Rows are points. Each copy is the shape, with its points in the same order, turned, moved and blurred by noise. Is it also mirrored, or only turned?

Shape:
[[  5  -4]
 [ 23  55]
 [ 12  19]
 [  9  54]
 [-20 -35]
 [ 23   8]]
Copy 1, 6 rows:
[[  0 -14]
 [-14  41]
 [ -7  13]
 [  0  43]
 [ 17 -54]
 [-20  -2]]
Copy 1 is: mirrored
Copy 2:
[[  0  -3]
 [ 68   4]
 [ 28  -3]
 [ 57  17]
 [-35  -5]
 [ 17 -21]]
Copy 2 is: only turned

Shape, 9 rows:
[[ -8   2  -7]
 [ 27  17  -8]
 [ 13 -10  48]
 [  4  50  -6]
 [ -1 -32   1]
 [ 29 -71 -13]
 [ 53   4 -20]
 [ -9   5 -39]
 [-35 -12 -19]]
Copy 1:
[[-20   5  -6]
 [ 15   0   0]
 [-13  35  42]
 [  2 -34   9]
 [-21  45  -8]
 [  3  79 -29]
 [ 42  17 -13]
 [-16  -5 -37]
 [-48  12 -29]]
Copy 1 is: mirrored
Copy 2 (9 x 3):
[[  0   5   1]
 [ 24  16 -25]
 [-19  -7 -58]
 [ 21  47 -18]
 [ -6 -24 -11]
 [ 14 -74   1]
 [ 54 -14 -29]
 [ 20  14  19]
 [-12   7  22]]
Copy 2 is: mirrored
Copy 3, 9 rows:
[[ -7  -3   2]
 [ 18   9 -25]
 [ 34 -49  -3]
 [-11   1 -48]
 [ 13  -9  27]
 [ 50  12  59]
 [ 43  26 -17]
 [-18  26   3]
 [-27   1  24]]
Copy 3 is: mirrored
Copy 4, 9 rows:
[[  2  20 -13]
 [ 33  27  -3]
 [ 12 -26  30]
 [  2  48  23]
 [ 14 -15 -19]
 [ 42 -41 -55]
 [ 65  23  -7]
 [  3  34 -35]
 [-20  12 -43]]
Copy 4 is: only turned

Shape:
[[-20 -15   9  24]
 [-28 -30  35  23]
 [-11  -7  23  19]
 [ 57  45 -13  52]
 [ 44  17 -24   8]
 [ 17  47 -19   9]
 [ -3 -18 -44  19]
 [  2 -23  -6   7]
 [-30 -21 -11 -16]
 [  6  20 -37 -54]]
Copy 1 (10 x 4):
[[ 25 -14 -11 -18]
 [ 40 -38   1 -13]
 [ 34 -14   5   0]
 [ 38  89 -11  -4]
 [-11  53   1 -13]
 [ -9  52 -32  23]
 [ -3   4 -24 -43]
 [  1  -2   1 -33]
 [-15 -34 -11 -15]
 [-63  18  -4  17]]
Copy 1 is: only turned
Copy 2 (10 x 4):
[[-12  -6  -2 -26]
 [-23 -14 -12 -63]
 [ -4  -5   2 -34]
 [ 55 -22  44  33]
 [ 42   5   0  31]
 [ 18  25  34  25]
 [-19  -8 -23  34]
 [ -1  -2 -25  -2]
 [-34  15 -28 -12]
 [  5  71 -10  32]]
Copy 2 is: only turned
Copy 3, 10 rows:
[[  8 -38   6  -5]
 [ 12 -52  -4  23]
 [ -7 -33   5   7]
 [-76  -7   7 -57]
 [-35  18  -9 -43]
 [-34  19  30 -35]
 [ 19 -10  -8 -51]
 [  8 -15 -18 -14]
 [ 38  -3   3  -2]
 [ 14  60   6 -16]]
Copy 3 is: only turned
